Each row is a point. The last column is the point's height on a tilted bowl or saddle (a function of degree 2), plus a little noise. Along how many of its main directions does it bend up, bend down or stay straight?
(in the rows, 128 means zero)

Points:
[[102 157 114 130]
 [128 151 102 122]
 [128 152 169 115]
 [136 173 130 132]
 [138 152 159 117]
 [164 111 113 128]
 [142 118 115 117]
 [137  98 105 124]
 [ 76 125 180 128]
 [170 123 165 132]
 [117  81 132 137]
 [120 146 135 117]
 [138 127 112 116]
 [137  99 210 124]
 [ 34 118 180 178]
 [  7 103 133 249]]
Directions: 2 up, 0 down, 1 straight

Points, 23 rows:
[[ 57  95 107  94 116]
 [139 111 134 125 131]
 [ 96  66  29 159  42]
 [120 102  84 125 120]
 [146 138 223 116  61]
 [178 151 119 158 103]
 [ 84 130 116 144 141]
 [158 133 165  41 120]
 [115 211 105 188 148]
 [162 137 145 111 118]
 [130 166 106 149 142]
 [175 128  26  95  39]
 [ 76  80 161 137 129]
 [193 123 164 139  75]
 [194 144 149 106  86]
 [ 87 179 150 112 130]
 [ 69  37 140 146 122]
 [154 176 173 172  92]
 [169 205 109 144 119]
 [153 102 122 130 120]
 [121  73 219 116  98]
 [154 152 112 158 126]
 [209  93  73 199  19]]
Directions: 0 up, 2 down, 2 straight

Points, 49 rows:
[[137  63 101 103 145  98  96]
 [165  62 249  95 156 164 126]
 [150  66 114 105 135  98 100]
 [121 116 134 137 189 164  97]
 [116 150 147  94 145 180  88]
 [151 159  58 156 110  87  98]
 [126  78 136 175  91 214 101]
 [178 132 164 131 212 116  86]
 [121 164 145 148 143 180 102]
 [164 125 197 162 123 146 133]
 [181  50 105 204 101 106  91]
 [178  50 129 150 118 125 112]
 [112 146 112 136 104 105 125]
 [158 187  95 139 137 102  90]
 [ 92 130  84  24  96 207  63]
 [149  97 175 116 130 105 115]
 [133 118  82  97 155 128  96]
 [ 85  98 137 147 137 142 114]
 [132 168  79  90 118  71 120]
 [144  99 153 108  55 151  99]
 [200 172 114 130  88  91  73]
 [157 173  90 145  95  92 101]
 [ 93 127  97  81 109 167 108]
 [174  92 125 143 104 100 107]
 [145 168 124 128 106 136 107]
 [156 161 108 139 151 119  96]
 [ 72 149 125 164 142  97 117]
 [ 58 204 115 115 158 188  74]
 [236  91 148 122 125 146  99]
 [159 174  60 156 136  54  75]
 [155 145  58 147  74  87 102]
 [112 101 136 114 174 115 103]
 [136 119 134 118 176 121 100]
 [205 165 137  52 192 179   7]
 [212 100 158 137 143 138 115]
 [139 130 156 161 132 144 124]
 [116 155  76 157 141 212  73]
 [155  90  91 107  86 159  98]
 [ 71 149 121 122  91  90 140]
 [138 135 168 143 113 211 104]
 [ 27 187 126 146 118 171  99]
 [144  83 108 141 132 180 104]
 [ 84 148 121 133  95 128 128]
 [117 120 153 169 155 151 122]
 [ 92 175  94 186 147  98 104]
 [131 103 164 153  72  20  78]
 [212  89 143 167  96 108 105]
 [179 173  96  75 116  84  78]
 [160 163 194 108 111  49  74]]
Directions: 1 up, 5 down, 0 straight
